Each wall is flat, endless, passes through zero and stands at right angles to its row. A trip goes straight from one point to another. List the walls that it crosses, first one first.
In the rows, 128 means zero.

Walls:
(1): [ 97 144]
(2): [169 133]
(3): [117 135]
(4): [163 154]
(5): [133 171]
(6): [132 105]
Trips:
[165  89] to [174 156] => 5, 6
[ 98 104] to [ 94 103] => none
[128  73] to [122 132] => 1, 3, 6, 5
[130 103] to [175  84] => 2, 4
[140 168] to [134 166] => none
[138 131] to [120  73] => 6, 5, 4, 2
[124 137] to [137 155] => 2

Walls:
(1): [110 152 165 125  92 187 127 135 146]
(2): [101 158 110 172 127  38 169  97 113]
(3): [178 109 104 100 121 125 124 150 152]
(4): [113 138 127 127 146 156 131 122 142]
(5): [153 131 157  90  92 151 150 103 152]
(6): [134 161 123 135 129 159 123 126  75]
(7): [128 119 123 125 133 156 139 169  75]
(8): [108 156 161 115 106 124  67 140 149]
(9): [149  94 189 123  87 136 155 150 117]
Trips:
[155 167 111 115 139 143 105 157 161] to [ 75 109 126  98 107  94 125  95 142] => 6, 2, 1, 3, 4
[139 143 165 137 169 170 115 183 136] to [134 161 112 130 151 106 137 165 175] => 9, 6, 7, 1, 2
[115  68 105 109 156 119 122 128 165] to [163  85  82 145 151 144 114  82 146] => none

Walls:
(1): [121 140 145 111 112 130 153 100  86 180 139 101 121 121 111  97 167 160
 117 183 117 140 129 142]
(2): [142 139 115 120 131 104 143 143 105  98 121  95 124 130 172 116  98 101
 108 122 190 129  91 122]
(3): [118 130 168 105 111 136 118  92 127 153 159 138 112 124 135 128 107 122
 103  91 154 131 111  94]
(4): [103  92 168 131 118 128 111 139 137 174 108 157  76 108 143 149 158 148
 166 140  78 147 142 104]
(5): [132 118 145 106 152 129 101 127 139 116 115  88 151 134 193  91 124 104
  86 147 156  89  82 125]
Trips:
[126 160 171 118 145 147 185  99 174 143 115  98 131 118 118 156 142 120
 131 149 152 188  84  89] to [116 145 161 132 156  88 127 135 147 129 111 156 141 148 136 129 150 110
 141  92 122 129 142 139] => 5, 1, 2, 3
[156 136  49 169 111 122 141 118  99 167 146  91 140 127 138 108 174 161
 174 144  85 138 139 121] to [158 183 134 133 178 169 105 161 126 149 114 126 157  71 173  92 117 185
 162 146 140 162 129 155] => 5, 2
[149 165 134 109 145 105 142 128 111 137 124 169 107 147 120 146 137 100
  98 150 160 116 120 117] to [108 129  53 138 134 145 150 159  99 110  98 124 113 161 153  97 149 126
 155 142 112 166 142 154] => 3, 5
[115 150 170 137 113 110 116 112 101 113 145 118 118  63 168  97 173 163
 118 164 146  83 119  98] to [102  86 121 118 136 140 109 111  99  86 131  67 153 157 156 129 111 173
 144 128  72 193 124 150] => 3, 2
[140 134 128 107  95 132 112 144 129 148 100 119 114  89 147 151 131 133
 112 142 101 118 140 170] to [148 108 124 170 127 169 105 138 141 101 176 140 110 104 132 149 168 139
 175 214 123  99 146 179] => 5
[122 107 134  72 101 116  83 148 129 178 125 147 151 131 116 119  94 117
 103 165 173 170 116 142] to [135 131 166 156 110 150 118  76 119 106 126  81 159 156 133  92 119 112
 132 125 177 149 138 171] => none

Walls:
(1): [131 116 120 122 116 142 113 143  93 138 117 156 141 109 186 123 174 118
 121 151 104 102 113 108 156 139 135 153 129 101 110 135  82  83 107 117
 146 118 115 155 111 107 120  76 175  79 137 173]
(2): [ 83  90  97 134 143 118 132 117  82 171 153 106 146 138 141 132 140 103
  94 107 122 113 122 113 131 131 132 134 141 104 113 140 140 117 113 168
 147 151  92 153 175  81 189 102 127 138 126  90]
(3): [109 147 121  87 127 119 141 105 135 134 107 118 124 144 109 124 131  82
 124  90 129  94 119 124 128 201 171 151  90 123 132 135 115 154 103 158
 121 157 126 136 130 164 176 129 136 136 143 103]
(4): [107 111 163 112 158 166 119 153 143 118 182 124 101 143 150 124 123 114
  81 117 113 104  77 121 101 103  94 137 147 135 143 122 131 120 151  81
 113 148 136 111 127 153 165 103 102  77 105  86]
(5): [ 84 110 137 114 128 147 163 109 133 132 152 117 168 126 161 158 118 123
 131 116 155 211 157 104 129 114 151 156 141 163  80 113  99 170 155 114
  77  76 144 169 125 101 137 140 110 103  99 124]
(6): [106 171 139  61 161 101 126 125 152 133 142 134 133 141 169  87 120 157
 140 112 113 152 144 128 117 128 177  90 116 129 106 121  88 154 123  78
 182 135 123 147 131 139 100  84 106 134 141 163]
(7): [162 150 167 150 105 187 142 177 155 137 111 155 143 141 162 129  97 111
 135 141  71 137 105 151 103  97 146 174  82 134 154 136 124 127 104 132
 140 177 122 111  90 150  88 151 133 112 139 154]
Trips:
[111 158 115 126  83 131 190  76 138 142 146 134  93 103  95  97 144 134
  78 102 110 114 134 154  88 108  93 115 122 111 128 152 129  90 163 118
 108 174 147 138 113 152 128 145 120  97 122 106] to [ 89 152 130 136 127 106 108 125 148  98  98 146 143  88 122 132  93 158
  93 157 109 144 175 156 138 131 129 111 140 107 126 120 130 140  87 150
 115 106 171 138 157 203  88 138  81 107 141 103] => 7, 6, 4, 3, 5
[143 114 167 124 144 139 125 134 136 118 153 121 155 129 149 105 133 134
 126  86 142 141  79 115 112 129 123 132 191 142 184 149  65 182 149 129
 106  97  91 123 124 127 116 107 140 111 106 100] to [ 97  96 163 107 159 123 167 128 109  95 156 139 172 170 153 134 176 131
  94 150 100 126  92 109 144 105 146 144 154 146  68 152 133 196 104 103
 111 133 109 105 107 104 192 136 127 139 130 131] => 2, 3
[162  79 154 111 119 121 174 146 150 140 123 165 135 136  73  76 158 149
 124 119 113 124 130 172 120  80 156 118 106 121 111 127 151 182 151 154
 113 152 114 141 150 155 167 113 139 135 160  61] to [145 129 110 149 114  87 174 129 172 142 114  82  83 128  66 142 165 127
  69 196  80 105 118 145 126 153 122 122 125 146 160  92 107 139 128  76
 133 117 137  93 122 163 106 184 140 102  86 107] => 2
[133 117  92 143 132 127 105 137 137 154 148 131  84 104 167  91 141  93
 138  82 148 161 127 166 135 132  86 161  84 119  96 129 147 179 113 101
 120 160 177 164 187 119 130 135  96 161 123 137] to [136 160 122 113  96 107 167 102 125 208  84 150 142 100 114 144 118 119
 140 124 146 186 131 185  91 131 123  94 129 131 119  70 106 156  96 124
 131 149 137 116 143 115 120  77 175 150 152 120] => 4, 7, 2

Walls:
(1): [105  75  97 109 150 159  91 121 125 134  93 148 174 122 177 127 124 105
 126 151 189  90 144 132 127 101 121 126 122 112 183 175 155 163 110 126
 149 107 137 171 166 145 176 109 141  83 112 133]
(2): [147 129 116  99  89 117  97 123 162 114  77 135 149 119 149 142 108 100
 149 134 130  98 109 102 117 155 116 134 154  85 143 123 140 118 203 139
 151 146 160 152 165 152 158  69 187 122 169  91]
(3): [140 121 119 140 159 160 151 161  89 155 118 168 128 109 120 158  97 174
 168 116 170 171 119 106 145 114 118 117 164  99 155 140 131 131 107 111
 149 166 139 117 173  76 174  76 148 122 145 177]
(4): [180 160 157 110  98 121 161 142 108  60 146 161 118 160 119 148 134 110
 124 176 169 130 138 174 169 189 163 111 110  71 118  77 108 151 114 124
 139 124 126 131 154 161 134 125 116 118 126 139]
(5): [159 160 113 151  96 123  92 133 143 102 139 118 103  84 119 145 129 141
 128 129 111 157 123  98 158 160 116 134 135 124 136 102 139 140 128 177
 155 130 106 182  99 153  72 157 178  87 160 145]
(6): [ 80 128 136 139 139  72  73 130 153  99 125 149 142 105 152 125 156 131
 153 128 107 140 167 124 193 134 114 124 102 123  99 129  69 122 126 107
  98  68 140 130 185 132 160 108 110 142 108 171]
Trips:
[122  80 130 195 102 129 152 131 108 129 155 146 100 101 123 147 146 105
 121 150 155 109 134 118 115 157 142 185 118 119 112 152 155 115  97 107
 160 160 143 111 170 118 164 133 148 113 183 137] to [ 89 167 128 154 128  81 121  86 117 128 120 175 159  94 125 104 179  94
 172 158 177 154 128 107 128 152 129 164 128 120 116 102 133  97 124  93
 147 103 128 166 119  97 129 131 112  88 147  88] => 5, 6, 3
[181 184 121 115 173 116 150 144 106 136 193 166 148 128 108 116  99 176
 128 122 128 147 137 131 125  83 141 116 118 143 112 138 142 183 120 119
 137 117 119 166  90 105  97 150 139 160 144 144] to [146 143 136  99 143 153 119 151 166 127 127 156 123 100 111  70 163 122
 111 132 189 106 111 126  76 134 144 130 116 114 103 101 120  79 125 139
 154 128 117 144 105 178 117 180 120 125 133 122] => 3
[131  58  99 116 102  65 149 110  94 187 112 142  92  85 145 129  89 108
  99 152 117 132 172 112  73 138 148  81 162 108  93 105 182 109 111 132
  80 124 154 146 132 138 161 101 155 149  98 140] to [135 144 132 127 131 127 133 106 143  98  94 112 175 138 110 147 148 126
 129  96 122 129 139 142 142 133 110  77  88 146 139 107 110 172 124 135
 114 139 165 108  99 160 132 132 115 131 145 148] => 6, 3, 4, 1, 2, 5
[102 171 146 142  93 150 131  98 120 108 133 109 150 152 101 167 102 163
 123 144 183 113 191  90 126 120 144 129 107 136 162 117 103 103 147 112
 117  74 150 123 122 103 139 119 127 132  86  96] to [ 90 156 132 103 114 164 114 118 172 163 107 174 129 151 117 188 132 121
 127 165 176 101 156  90 118 130  96  82 100 125 136 102 153 133 133 101
 115 114 122  90 117 147  98 156 107 126  90 113] => 6
[181 107 168 121 131  66 120 141 137 118 122  81 110 136 111 131 108 163
 123 150 119 108 174 116 161 139 131 120 145 179 127 133 107  79 154 130
  97 129 137 133 143  93 169 126 105 104  88 188] to [ 60 142 128 167 109 113 126 132 141 113 157 112 153 135 152 127 144 107
  85 112 166 128 137 122 154 124  82 178 123  93 141 146 169 164 123 119
 133 160 126 121 107 151  92 111 100 166  89 107] => 3, 4, 1
[ 58 158 174 151 148 129 113 160 170 168 111 163 154 119 175 184 120 136
 139 100 100  81 126 155 137 175 160 165 108  92 191 151 107 111 132 143
 136 128 157 170 135 107 139 139 150 130 147 127] to [130 139 132  93 131 133 182 124 139 117  88 150 119 127 178 122 104 103
 156 108 166 143 169 161  95 130 147 150 166 182 111 136 147 100 160 111
 180 151  98 158 142 102 146 146 172 120 159 105] => 5, 6
[135 125 118 156 163 163 120 147 108 100 189 134 108  99 115 176 150 103
 161 175 111 149 109 154  97  98 137 170 118 113 146  82 118 185 102 187
  96 123  89 150 129 139 134 111  86 116 149 158] to [123 162 104 144 150 127 166 145 181 176 107 138 150 130 117 130 132 143
 147  88 171 100 130 158 109 157 123 109 148 126 152 103 158 159 141 156
 165 161 154 140 142  98 136 101 120 127 124 131] => 2, 5, 4
